Each row is a point. Each copy is the shape, with its points in the same order, turned, moved and blurred by noise. Some copies are also mirrored. Which?

Shape (9 x 3)
[[ 2.8 -4.7  0.6]
 [-4.8 -3.3 -6.7]
 [-0.5 -4.2 -6.0]
 [-5.9  1.6 -5.6]
 [ 0.5 -2.8  2.2]
 [ 2.6  4.0  0.9]
 [-1.9  0.5  1.3]
 [-1.6  1.0 -1.8]
 [-0.7  3.7 -6.9]]
Copy 1 (9 x 3)
[[ 4.1 -4.2 -0.1]
 [-1.7 -4.5 -9.0]
 [ 2.1 -4.4 -7.5]
 [-4.2  0.1 -8.5]
 [ 1.3 -2.5  0.5]
 [ 2.2  4.6 -0.8]
 [-1.5  0.3 -1.0]
 [-1.0  0.5 -3.9]
 [ 0.8  3.2 -9.1]]
Copy 1 is: only turned
Copy 2 (9 x 3)
[[ 3.5 -3.9  1.8]
 [-1.7  4.5  6.0]
 [ 1.9  2.1  5.7]
 [-3.2  6.0  1.2]
 [ 1.1 -3.6 -0.2]
 [ 3.2  0.7 -5.7]
 [-1.4 -0.1 -1.8]
 [-0.1  1.9 -1.3]
 [ 2.1  7.9 -0.4]]
Copy 2 is: mirrored
Copy 3 (9 x 3)
[[ 1.2  0.0  5.5]
 [-8.9  3.2  2.6]
 [-5.7  3.9  5.1]
 [-6.7  4.8 -2.5]
 [ 1.2 -0.8  2.5]
 [ 4.5  3.3 -1.4]
 [-0.1  0.0 -1.1]
 [-2.6  3.3 -0.9]
 [-2.6  8.7 -1.9]]
Copy 3 is: mirrored
Copy 4 (9 x 3)
[[-0.4 -6.0  1.9]
 [-3.5 -4.9 -8.2]
 [-4.8 -6.0 -4.6]
 [-3.1 -0.2 -9.1]
 [ 1.8 -3.5  0.4]
 [-1.7  2.6  1.9]
 [ 1.5 -0.2 -2.1]
 [-1.3 -0.2 -3.6]
 [-6.5  1.5 -4.6]]
Copy 4 is: mirrored

Shape (9 x 4)
[[  2.2   5.2  -1.6   4.7]
 [  1.2  -1.6  -0.2   2.6]
 [  0.8   3.6   8.9  -5.0]
 [ -3.8   4.0   0.1   3.8]
 [  0.5   1.3   0.3   1.9]
 [  3.5   2.5  -2.0   2.9]
 [ -3.4   0.2   1.5   3.9]
 [  1.5 -10.5  -0.2   2.5]
 [  2.1   3.3  -0.9  -6.5]]
Copy 1 (9 x 4)
[[ 3.9 -4.6 -1.9  3.0]
 [ 1.1  0.9  0.5  4.5]
 [-2.5 -2.5  8.0 -5.2]
 [-3.1 -5.1 -1.2  4.4]
 [ 0.4 -2.0  1.0  2.4]
 [ 4.1 -1.6 -2.0  2.2]
 [-2.9 -2.7  2.2  5.2]
 [ 0.8  8.3  4.1  8.6]
 [-1.1  0.7 -1.2 -5.6]]
Copy 1 is: mirrored
Copy 2 (9 x 4)
[[ 4.1 -4.6 -3.6  4.4]
 [ 1.6  1.6  1.1  4.6]
 [ 1.3 -4.7  5.9 -5.7]
 [-2.4 -5.9 -1.7  3.8]
 [ 0.7 -1.8  0.0  2.8]
 [ 3.1 -1.1 -2.8  3.7]
 [-2.1 -2.5  1.9  5.1]
 [ 0.3  8.4  5.6  6.5]
 [ 0.7  0.0 -2.5 -6.1]]
Copy 2 is: mirrored
Copy 3 (9 x 4)
[[ 0.7  7.5 -1.1  6.0]
 [ 1.5  3.5  1.2  0.4]
 [-5.0 -5.0  4.3  6.7]
 [-4.3  7.6  0.8  2.5]
 [-0.7  3.9  0.7  2.4]
 [ 2.5  5.4 -1.5  4.3]
 [-2.7  6.0  3.5  0.2]
 [ 5.6  1.3  4.0 -6.9]
 [-2.7 -2.6 -5.1  3.9]]
Copy 3 is: mirrored

Shape (12 x 8)
[[  3.4   0.9  -1.1  14.0  -4.5   2.1  -0.5  -4.2]
 [  3.5   2.6   0.0   2.0  -0.7   3.0   6.0   1.5]
 [  2.3   4.9  -2.9  -1.3   0.5   1.2   0.2   2.3]
 [  4.7   2.6   1.4  -3.9  -2.4  -2.1   2.1   4.6]
 [  1.9   4.9  -2.0  -3.9   2.2   2.7   1.4   1.4]
 [  0.2   4.2 -12.4  -2.0  -0.5   1.1  -0.2   4.4]
 [  4.0   3.0  -1.5  -3.1  -2.3   3.2   0.4   1.3]
 [  1.0   4.6   1.2  -2.9   0.1  -7.5   2.4  -4.0]
 [  4.3   1.8  -0.2  -4.1  -1.9  -6.1   4.7  -3.0]
 [  4.1   4.2  -3.3   4.0   0.8   1.4  -0.2   2.7]
 [ -5.5   3.7   0.1  -2.6  -0.7   2.7   1.0   3.5]
 [ -1.2 -11.8   0.5  -0.8  -0.5   0.1   1.1   3.8]]
Copy 1 (12 x 8)
[[ 2.3  3.8 -3.4 10.9 -3.5 -0.1 -2.9 -5.5]
 [ 4.1  7.2  0.1  0.6  0.0  2.0  3.2  0.0]
 [ 0.4  5.2 -2.3 -3.1  2.6  0.9  2.5 -3.2]
 [ 3.2  4.0  2.2 -6.1 -2.4 -0.9  6.8 -4.2]
 [ 1.4  6.8 -2.5 -5.5  2.8  1.4  0.8 -2.0]
 [-2.7  4.6 -9.8 -4.5  3.7  2.3  6.8 -3.6]
 [ 2.4  5.8 -1.3 -5.3 -1.7  2.3  1.7 -4.1]
 [ 2.9  7.3  1.0 -4.3  2.8 -9.0  0.9 -3.7]
 [ 5.2  7.6 -0.1 -5.6 -1.0 -7.5  3.9 -2.3]
 [ 2.9  3.7 -3.5  1.0  2.1  3.3  3.3 -5.3]
 [-4.5  6.7  1.7 -4.0  1.1  0.9  1.9  1.5]
 [ 2.0 -7.0  1.3 -2.8 -3.2 -2.2  3.4  4.6]]
Copy 1 is: mirrored
Copy 2 (12 x 8)
[[-10.7   1.4  -5.8  -6.0   4.7   0.6  -5.3  -1.2]
 [ -1.2   2.3  -2.7  -3.6   0.4  -0.7   5.0   2.5]
 [  3.6   4.5  -3.2   0.3  -1.1   0.2   0.4   1.7]
 [  3.3   2.7   0.2  -4.6  -4.8  -5.2   1.2   3.3]
 [  5.4   4.2  -0.9  -0.2  -1.2   0.2   1.3   1.5]
 [  5.2   1.3  -9.9   5.8  -4.2   0.2  -0.4   3.2]
 [  3.2   2.2  -2.1  -3.7  -3.5   2.0   0.8   2.7]
 [  3.3   5.4  -1.2  -3.5  -2.4  -6.9   1.9  -7.0]
 [  2.8   2.7  -2.8  -6.5  -4.9  -5.2   3.2  -4.0]
 [  0.1   2.2  -5.2  -1.1   3.2  -0.5  -1.4   3.7]
 [ -0.6   5.5   2.5   4.8  -4.5   0.9   0.9   1.4]
 [ -1.3  -9.6   4.2   1.7  -5.3  -1.8  -0.1   1.1]]
Copy 2 is: mirrored

Shape (15 x 11)
[[ 0.4 -0.7 -0.8 -1.8  1.1  0.1  7.0  3.0 -2.7 -0.1 -2.6]
 [-0.3  7.5  0.5 -0.7 -7.6  8.5 -0.9 -7.7  1.1 -6.5 -1.3]
 [ 3.0 -4.9 -6.4  0.0 -4.6 -7.4  5.7  1.1  1.2 -4.5 -1.2]
 [-1.0 -0.6  8.6 -5.4  2.7  0.8 -1.8  7.7  5.2 -0.3  3.7]
 [-0.3 -5.7  2.2 -0.1  0.9  2.7 -0.8  0.0 -0.9 -1.4  2.8]
 [-4.4  2.8 -4.7 -2.3 -0.4  4.8 -1.5  1.2 -4.8 -1.8 -2.1]
 [-6.1 -1.6 -0.4  9.9  4.6  4.6  0.0  1.4  1.3 -5.3  4.0]
 [ 3.1 -4.8  0.9  1.5 -7.9 -3.9 -0.4 -0.8 -7.4  1.2  0.7]
 [-3.2  0.2  1.8 -4.4 -3.6  0.3 -3.2 -2.6 -2.1  0.1 -4.8]
 [ 2.1 -3.4  0.7  1.5 -1.3  0.5  3.3  6.8 -0.9 -0.6 -2.8]
 [ 7.1 -0.4 -1.8 -2.1  2.3 -3.5 -5.3 -8.1 -3.6 -1.7 -6.5]
 [-1.9 -4.9  3.2 -0.7 -0.1 -8.2 -0.2  1.7 -6.5  5.3 -3.0]
 [-1.6  2.0  4.5 -1.4 -1.8  2.4  2.7  1.7 -3.1 -7.5  2.0]
 [ 5.5  1.3 -3.0  4.2  2.9 -0.3 -5.6  3.2 -0.3 -2.1  1.8]
 [-0.9  1.0 -0.7 -2.4  0.8  0.0  1.5 -0.8  6.9  1.2  4.6]]
Copy 1 (15 x 11)
[[ -0.6  -0.5  -1.3  -0.9   2.6  -2.7   3.4   2.7  -4.7  -2.1  -2.4]
 [ -0.1   9.7   2.6  -2.6  -3.3  10.6  -4.2  -6.5  -1.5  -2.1  -0.2]
 [  2.2  -1.6  -9.5   2.6  -4.4  -2.8   2.8   1.0   3.0  -2.8  -1.4]
 [ -1.4  -1.7  10.5  -3.2   3.8  -2.8  -3.1   5.8   4.8  -1.3   3.2]
 [ -1.8  -5.6   0.6  -2.0   2.3   1.3  -3.3  -1.1   0.2  -1.4   2.5]
 [ -6.2   2.0  -2.0  -2.9   0.1   6.5  -1.6   3.6  -4.0   1.1  -2.9]
 [ -7.9  -1.6  -0.8   8.3   6.6   3.5  -8.9  -1.4  -0.2  -2.2   0.2]
 [  2.0  -6.7  -2.6   0.4  -6.9   2.0   1.2  -1.6  -3.8   4.5   4.2]
 [ -2.1  -0.8   3.2  -4.3  -4.0   6.0   1.4  -0.5  -0.1   2.4  -3.6]
 [  1.3  -2.8  -0.5   1.6  -0.2  -2.1  -1.5   4.5  -3.3  -1.8  -1.1]
 [  6.3  -3.2  -4.3  -4.0   1.7  10.8   3.4  -2.1   2.6   4.3  -2.7]
 [ -1.6 -10.6   0.5   0.2  -1.8  -0.7   5.6   1.9  -1.2   6.3  -1.9]
 [ -3.4   2.0   3.7   1.2  -0.4   4.0   0.8   0.9  -2.5  -4.5   3.6]
 [  3.1  -1.0  -4.3   3.0   5.0   5.1  -5.2   4.3   1.8   4.1   3.4]
 [ -2.4   2.8   0.2  -2.6   3.8  -3.4  -2.7  -1.7   5.3   1.0  -0.5]]
Copy 1 is: mirrored
Copy 2 (15 x 11)
[[-1.3 -0.8 -0.2 -3.4  1.3  1.1  8.1  4.2  0.0 -2.9 -2.7]
 [-4.0  8.6 -0.7  1.7 -6.3  7.6 -0.5 -7.4  1.0 -8.5 -1.4]
 [ 3.4 -6.7 -4.2 -1.9 -5.2 -5.8  5.8  3.4  3.3 -9.0 -1.4]
 [-3.9 -1.3  6.7 -6.3  3.1  5.1 -4.3  5.3  4.3 -2.2  6.9]
 [-0.6 -5.1 -0.4 -1.5  0.2  5.8  0.2  1.5 -1.8 -2.0  3.2]
 [-6.8  3.9 -4.4 -0.3 -1.0  4.0  0.1  1.7 -4.5 -4.8 -2.9]
 [-5.3 -3.6 -1.5 10.5  2.7  5.6  1.1  0.5  1.7 -4.2  3.9]
 [ 2.5 -3.0  0.1 -1.9 -8.4 -1.5  2.7  0.9 -7.4 -1.0  0.1]
 [-5.9  0.1  0.5 -5.7 -3.2  1.0 -2.0 -2.1 -3.7 -1.8 -4.4]
 [ 0.0 -2.9  3.4 -0.2 -1.4  2.2  4.7  6.5  0.4 -2.6 -2.0]
 [ 5.7  0.2 -2.7 -5.6  2.0 -1.7 -3.8 -5.7 -3.7 -4.8 -8.4]
 [-2.2 -7.1  1.1 -4.7 -0.1 -4.7  1.9  1.9 -5.8  2.2 -1.3]
 [-4.8  1.0  4.1 -0.6 -0.7  3.8  4.6 -0.1 -2.5 -8.7  3.6]
 [ 6.1  1.4 -2.7  3.5  1.2  1.6 -3.2  4.7  0.7 -3.6  0.5]
 [-3.1  1.5 -4.5 -3.0 -0.8  2.0  0.5  0.5  6.4 -0.9  5.6]]
Copy 2 is: only turned

Shape (16 x 12)
[[ -1.6  -1.8   4.2   3.5   2.7   3.4   4.6   0.8   4.4   0.7  -4.0   1.3]
 [  0.3   1.6   0.8  -1.6  -0.1   1.2  -4.0  -3.1   4.1   0.3   1.7   0.5]
 [ -1.4  -2.2   1.2  -1.6   5.7  -2.7   0.1  -0.4   4.4  -6.1   1.9   4.0]
 [ -2.5   5.4  -0.1   1.1   1.5   2.6  -0.4  -2.0  -7.5  -0.2  -0.6  -0.4]
 [ -1.6   0.8   0.6  -0.7  -1.5   2.3  -4.4   8.2  -3.6   2.0  -0.7   0.2]
 [  2.5  -0.8  -5.6   3.4   5.8  -0.5  -2.1   5.6  -0.2  -2.3  -1.1   4.6]
 [ -1.2  -1.6   2.9   3.1   4.4  -0.1  -3.6   0.5   3.2   0.6   1.4  -3.3]
 [  1.7  -1.6   3.0   0.6  -2.1   1.3  -0.3  -2.4   4.7 -13.1  -0.1  -1.0]
 [ -2.0   0.6   2.1   0.8  -5.2   1.2   2.1  -2.3  -1.7   1.9   2.4  -0.6]
 [  5.0  -2.1  -6.0   1.6   5.2  -2.1  -1.8   2.9  -1.8  -1.3  -0.3   0.6]
 [  4.0  10.3   2.9  -0.2   2.3  -7.9   3.5   0.5   1.7  -7.3   0.1   3.6]
 [  3.5   5.6   2.7  -9.7   2.5  -1.4   0.7   4.4   1.3   2.0   1.4  -2.0]
 [ -0.7   0.1  -1.2   3.7   4.0  -2.2  -2.5  -2.5  -2.8   1.3  -1.0   2.7]
 [ -3.2  -1.8   4.1  -3.3  -4.5  -6.0   1.5  -0.9  -9.3  -0.1  -8.0  -1.8]
 [ -3.5  -1.7 -19.8   3.5   1.8  -3.8  -2.6  -2.0   3.5  -4.8  -5.0  -1.6]
 [  1.0  -1.4   2.1  -1.1   2.5   0.7  -1.9  -1.6   4.8   1.0  -4.2   2.0]]
Copy 1 (16 x 12)
[[ -3.8  -0.9   4.2   1.6   2.2   4.6   1.4  -2.0   4.8  -2.2  -2.1  -2.6]
 [  1.0   4.6  -0.7   0.8  -0.2  -2.5  -3.1  -1.8   3.8  -0.5   2.7  -0.4]
 [  0.0  -0.1   0.0   0.7   4.8  -4.9   1.5   0.1   4.4  -8.4   1.1   0.3]
 [ -1.2   5.8  -0.5   0.9  -0.2   1.9  -0.4  -2.2  -8.1  -2.5   2.1  -3.8]
 [ -3.4   2.1  -4.1   4.5  -1.5   1.9  -2.2   6.4  -2.9   1.1  -0.5  -1.2]
 [  0.1  -3.1  -3.9  -1.9   3.7   0.2  -5.4   3.9  -1.0  -6.2  -3.3  -2.8]
 [ -3.6   0.3   1.0   4.5   3.0  -2.8  -4.1  -0.9   3.2  -1.5   1.9  -4.9]
 [  6.3   0.1   2.3   6.8  -3.5  -3.0   2.5  -2.5   5.1  -9.5   0.5  -2.1]
 [ -2.5   1.9   2.0  -0.1  -5.5   0.4   1.4  -1.5  -0.9   0.6   4.8  -1.0]
 [  2.4  -4.3  -4.1  -2.1   3.4  -2.5  -3.9   2.5  -2.2  -2.9  -1.2  -5.3]
 [  4.0   7.3   7.2  -4.8   0.7  -5.3   1.8   5.9   0.0  -9.2  -1.7  -4.5]
 [  2.7   7.5  -1.0  -0.8   3.9  -2.0   3.6   7.9   2.1   3.4   2.8  -4.4]
 [ -2.5   0.2   0.6  -1.6   2.6  -2.8  -4.2  -2.9  -3.8  -2.6  -0.6  -1.9]
 [ -2.4   0.9   2.1   2.9  -3.6  -5.1   8.6  -0.9  -8.8   3.5  -4.8  -1.7]
 [ -0.1  -3.6 -13.5  -6.8  -4.4  -5.3  -4.3  -7.0   1.1  -8.3  -6.8  -9.5]
 [  0.4   1.4   0.6   1.0   3.3  -1.2  -1.0  -2.3   4.7   0.7  -3.0  -0.3]]
Copy 1 is: mirrored
Copy 2 (16 x 12)
[[ -3.1   2.1   2.3   2.2   6.6   2.5   3.1   0.1   4.6   4.1  -2.9   5.5]
 [ -1.9   2.1   0.8  -2.2   2.6   0.5  -3.0  -2.6   1.6   0.0   2.0   1.3]
 [ -2.2   2.8   0.9   0.8   9.3  -1.7  -0.6   1.6   0.8  -5.2   4.7   6.6]
 [ -2.6   4.9  -2.5  -0.2   1.3   0.5  -1.4   1.1  -8.2   1.3  -3.0   0.2]
 [ -2.5   0.4   0.7  -4.5   0.4  -0.5  -3.2   9.2  -1.9   4.7  -0.9   0.9]
 [  2.0   3.0  -5.4   2.0   5.9  -1.4  -3.7   8.1   0.1   1.4   0.8   5.0]
 [ -3.9   2.2   2.8   3.1   7.3  -1.4  -3.6   0.8   1.9   2.5   1.4  -1.9]
 [ -0.8   2.4   1.9   1.3   4.1   5.7   0.2   1.4   4.6 -10.9  -0.8   1.1]
 [ -4.1   2.5   2.9  -0.1  -3.2   0.6   3.0  -0.7  -1.5   2.1   1.0   0.9]
 [  4.3  -0.1  -4.6   0.9   6.7  -4.0  -1.9   4.9  -0.9   0.6   1.3   0.6]
 [  1.6  14.7   1.6  -2.3   4.1  -4.5   1.5   2.1   0.7  -8.0  -1.2   5.7]
 [  1.2   5.9   3.9 -11.3   5.2  -3.5   1.6   1.4   0.2   2.0   2.3   0.0]
 [ -0.8   2.8  -2.2   3.8   4.3  -4.1  -3.4  -0.2  -4.0   1.8  -1.4   3.6]
 [ -4.8  -2.5   4.1  -2.9  -0.8  -6.9   2.9   3.2  -6.5  -3.2  -8.7   2.1]
 [ -5.7  -0.7 -18.9   4.1   5.3  -5.9  -2.7   3.3   4.0  -4.5   0.9  -1.8]
 [ -0.6  -0.2   0.6  -0.9   5.5  -1.9  -1.3  -1.7   4.6   1.0  -1.3   4.5]]
Copy 2 is: only turned
Copy 3 (16 x 12)
[[ -0.5  -2.8   4.7   3.6   2.6   3.4   5.0   2.7   2.7   0.6  -4.7   4.9]
 [  0.9   0.6   3.4  -2.2   1.9   1.8  -2.9  -0.1   4.1  -0.5   1.0   1.1]
 [  0.3  -1.8   2.0  -2.6   8.3  -1.2   2.6   2.2   6.8  -5.7   0.0   5.8]
 [ -2.3   3.5   5.2  -1.0   6.3   0.8  -0.6  -1.0  -6.9  -1.2   1.0  -0.1]
 [ -0.6  -1.5   5.0  -2.1   2.8  -0.8  -3.6   9.5  -4.9   2.1   0.4   1.5]
 [  2.0   0.6  -3.8   2.1   9.4  -1.7  -2.0   7.7  -0.2  -2.1  -2.0   3.2]
 [ -0.4  -2.2   6.2   4.2   4.3  -0.4  -1.4   3.3   4.9  -2.3   1.7   0.4]
 [  3.1  -0.2   3.3  -3.7  -0.4   2.0   2.9   1.9   4.2 -12.7  -3.2   2.0]
 [  1.5  -0.4   5.3  -1.2  -1.2   0.6   3.2  -1.0  -3.0   0.6   3.8   2.3]
 [  4.7  -1.4  -2.8   1.8   9.5  -3.2  -1.9   4.6  -0.7  -2.1  -0.5  -0.5]
 [  1.2  10.3   3.3  -5.0   6.4  -7.6   5.4   1.1   3.9  -4.1  -4.8   3.0]
 [  3.2   1.8   8.1  -8.1   7.1  -2.4   1.7   4.9   3.7   4.3  -0.9  -2.9]
 [ -0.7   0.1   1.1   3.0   7.4  -2.4  -2.3  -1.2  -1.3  -1.3   1.1   3.2]
 [ -3.8  -6.3   6.2  -4.7   1.4  -8.0   2.7  -2.8  -8.3  -0.3  -3.7   0.1]
 [ -4.9  -2.2 -17.3   0.2   6.3   0.2  -0.1   1.3   1.5  -4.8   1.5  -5.2]
 [  0.4  -3.0   3.0  -0.1   3.7   1.1  -1.7   0.3   5.0   0.8  -4.1   2.8]]
Copy 3 is: only turned

Shape (17 x 12)
[[ 1.5  4.2 -3.6 -1.4  3.6  2.2 -2.0  4.6  5.0  0.3 -0.8 -0.3]
 [ 0.9 -3.4 -1.8  0.9  4.9  6.4 -3.3  1.1  3.2  7.0 -0.5 -2.3]
 [-5.6 -0.8 -2.0 -1.0  3.3 -1.9 -5.3  4.3  3.9  5.3  0.4 -1.3]
 [ 0.2  2.4 -2.4  1.5  0.7 -1.0 -4.9  4.3  1.7  0.4  5.9 -1.3]
 [-1.2  1.2 -3.6 -1.4  3.5  2.0  1.4  2.1  2.7  2.3  6.1  0.5]
 [-0.8  7.8 -4.9  5.3  0.1 -5.4  4.2  0.5  0.4  2.0  0.6  1.7]
 [ 6.2 -3.2  1.7 -6.0  1.9  3.1 -1.4  5.2 -3.6  6.5 -2.4  0.6]
 [ 6.2 -3.5  2.8 -2.3 -1.9  5.4 -0.3  0.4 -6.6  0.7 -4.2 -5.4]
 [-1.7  0.4  2.4 -2.2 -2.2  8.5 -2.3  6.5  0.3  5.1 -2.8 -3.0]
 [ 1.2 -3.8  1.9 -5.0 -0.5  4.0 -1.3  1.8  2.1  4.9 -2.8 -8.1]
 [-0.9 -1.0 -4.3 -2.1  5.1  5.2 -2.7  2.7 -5.1  2.8 -2.7 -3.0]
 [ 1.9  1.6  3.3  2.0  2.2  4.4 -5.2  2.1  1.1  6.5 -0.9 -2.6]
 [ 4.2 -1.6  5.7 -0.4 -2.6  0.7  7.8 -2.7 -6.4 -6.8 -5.8  3.3]
 [ 4.8  5.9 -3.9 -1.3 -0.9 -2.4 -0.7 -2.2  1.2 -1.1 -1.6  2.8]
 [ 0.7 -3.9 -1.2  3.6 -4.1 -0.1  1.8  1.0 -0.7 -4.6 -3.9  3.6]
 [ 9.1 -5.3  0.6  0.1 -5.3  1.6  6.3  4.7 -2.9 -2.5 -5.5 -1.3]
 [ 3.0  6.9 -7.1  2.5 -8.6 -5.2  5.3 -5.4 -0.8 -3.3  1.5  8.8]]
Copy 1 (17 x 12)
[[ 1.4  4.9  0.0 -0.9  5.3  3.2 -0.1  2.9  1.1  0.6 -0.4 -4.9]
 [ 0.8 -1.8 -0.2  1.0  3.7  2.8  4.1 -0.4 -4.3  6.7 -2.4 -7.8]
 [-4.3 -2.3 -2.5  4.5  1.3  2.3 -1.4  5.0  0.3  2.0  0.9 -6.6]
 [ 2.6  0.0  0.2  4.0  3.4  3.1 -3.2  2.4 -1.5 -0.4  6.0 -2.6]
 [-1.6  0.2  1.8  0.7  5.7  1.7  2.0  1.3 -0.9  1.6  4.8 -1.0]
 [ 0.4  9.6 -0.7  4.8  0.2 -5.9  0.5  0.2  2.1  2.2  6.2  0.5]
 [ 2.3 -1.6  3.9 -3.6 -0.2 -0.1 -1.1  6.1 -4.7  7.9 -5.4 -0.3]
 [ 4.5  1.2  4.9 -1.4 -5.9  3.0  1.8  0.2 -8.7  3.3 -5.9  0.8]
 [ 1.6  2.9  1.8  2.3 -2.1  9.6  3.8  6.2 -1.7  6.4 -3.3 -2.6]
 [ 1.2 -1.7  3.9 -3.0 -5.0  6.7  4.2  2.5 -2.9  3.0 -2.7 -6.9]
 [-1.5  1.6 -1.2  0.3  1.9  2.3  2.8  3.3 -9.1  2.3 -3.9 -1.4]
 [ 2.6  2.2  2.7  4.2 -0.4  4.3 -0.9  2.7 -3.8  6.7 -2.1 -7.3]
 [ 1.5  5.2  9.9  0.6 -4.9 -2.1  0.8 -3.9 -0.4 -0.4 -7.8  8.7]
 [ 2.1  6.8  0.1 -3.2  0.4 -0.5 -4.5 -2.7  0.7  2.3  1.1  0.4]
 [ 2.7  0.7  0.2  4.2 -2.6 -0.3 -0.3 -2.8  2.3 -0.6 -5.3  4.7]
 [10.2  1.1  4.8 -3.7 -4.3 -2.1  4.6  2.6  0.3  1.0 -6.8  4.8]
 [ 1.4  8.8 -2.0 -0.6 -2.6 -4.8 -3.0 -7.7  5.1  2.2  6.6  9.9]]
Copy 1 is: only turned
Copy 2 (17 x 12)
[[-2.0  0.6 -6.9  4.1  2.3  1.5  0.8  2.5  3.2  3.5  0.6  4.7]
 [ 2.2  0.9 -1.5  2.7  7.2  5.4 -2.6  0.1 -0.1  6.5  5.5 -0.2]
 [-6.3 -0.6 -2.5  3.5  1.9  0.2 -4.7  0.7 -1.0  7.8  2.3  1.3]
 [-1.5  2.9 -3.1  5.4  1.0 -4.1 -0.7  2.3 -0.9  1.7  4.1  3.1]
 [-4.2  2.5 -3.1  1.2  4.5  1.3  0.9  2.6 -3.6  1.8  4.1  4.4]
 [-0.5  4.8 -2.5  3.6  0.7 -4.0  3.2  2.7 -5.4  2.7 -8.1  4.7]
 [ 2.5 -0.6 -2.1 -5.3  0.6  1.6  3.7  5.2  1.5  9.1  6.8 -1.2]
 [ 6.2 -0.9  1.5 -2.1 -0.6  3.6  6.2  3.6  3.0  1.4  3.5 -7.3]
 [ 1.0  0.9  2.1  3.6 -0.9  7.0 -0.5  6.8  4.6  6.3  4.2  0.3]
 [-0.9  1.0  1.3 -2.4  2.8  4.8 -2.1  3.0  6.4  4.2  4.0 -4.4]
 [ 0.9  0.1 -4.8  3.3  0.7  6.4  2.5  2.4 -2.3  6.0  4.1 -5.3]
 [ 3.1  3.0  2.2  4.8  2.9  2.5  0.3 -0.1  3.0  7.6  3.7  0.8]
 [ 4.0 -7.1  3.1 -5.5 -5.5  1.1 12.3  1.5  0.4 -1.4 -4.2 -1.1]
 [ 2.9  2.6 -6.6 -0.6 -2.7 -1.9  3.0  0.2  0.1  0.8 -3.7  4.4]
 [ 4.2 -7.9  0.0  1.5 -2.2 -0.8  2.1  2.1 -1.1 -1.5 -3.0  0.8]
 [ 6.8 -7.0 -0.2 -5.3  0.5  0.0  5.4  9.0  4.0 -1.3 -0.8 -1.7]
 [ 4.0  2.0 -3.8 -1.8 -7.1 -5.1  3.0  1.7 -7.4 -4.6 -8.6  8.7]]
Copy 2 is: mirrored
Copy 3 (17 x 12)
[[  1.7   4.1  -5.8   3.9   2.4   0.1  -0.2   3.9   3.0   1.8   0.3  -0.8]
 [  4.5  -1.2  -1.0   5.4   6.1   6.0  -0.9   2.7  -1.3   5.4   2.7   0.6]
 [ -0.9  -1.5  -2.2   3.8   2.5  -0.1  -7.2   5.4  -1.7   2.2   1.6   2.7]
 [  2.0   1.2  -4.4   3.0  -3.3  -1.2  -0.9   4.9  -2.0   0.8   4.9  -1.1]
 [ -0.9  -0.8  -3.9   1.4   3.6  -0.2   2.4   4.7   0.5   0.4   5.9  -0.7]
 [ -4.0   0.7  -3.5   3.4  -0.6  -8.9   3.2  -3.1  -0.4   2.3   0.7  -1.9]
 [  7.4  -0.6   0.9  -2.2   3.9   5.0   2.7   4.7  -3.7   1.0  -5.4   0.9]
 [  5.2   0.4   2.4  -2.8  -1.0   9.5   2.9  -1.4  -2.7   2.8  -4.4  -5.4]
 [  0.1   2.3  -0.4   1.1  -0.4   9.3   0.9   4.6  -0.1   6.0  -2.1   4.2]
 [  3.6  -2.5   0.6  -2.4   2.0   7.9  -2.9   3.7   2.1   6.8  -1.6  -1.8]
 [  0.1   3.5  -2.2   0.8   5.6   6.1  -1.0   1.9  -6.1   2.8  -0.6  -2.9]
 [  5.3   2.8   2.5   3.9   0.3   3.7  -1.0   1.8  -1.3   5.8   1.3   2.4]
 [ -0.9  -0.8   5.3  -1.3  -2.0   4.5   7.4  -6.6   3.0  -6.6  -6.7  -6.9]
 [  3.5   2.8  -5.5  -0.1  -0.1  -3.7   1.5  -4.3   2.3  -1.6  -0.6  -1.8]
 [ -1.4  -3.5  -2.6   5.2  -3.3   3.8   2.4  -3.9   0.6  -4.3  -4.1  -3.5]
 [  3.7  -4.6  -1.4   0.7  -3.2   6.0   7.7  -0.5   1.5   0.4  -9.6  -7.3]
 [ -2.1  -1.9  -8.5  -0.5  -4.4  -7.4   7.4 -11.0   1.8  -5.6   0.7  -0.6]]
Copy 3 is: only turned
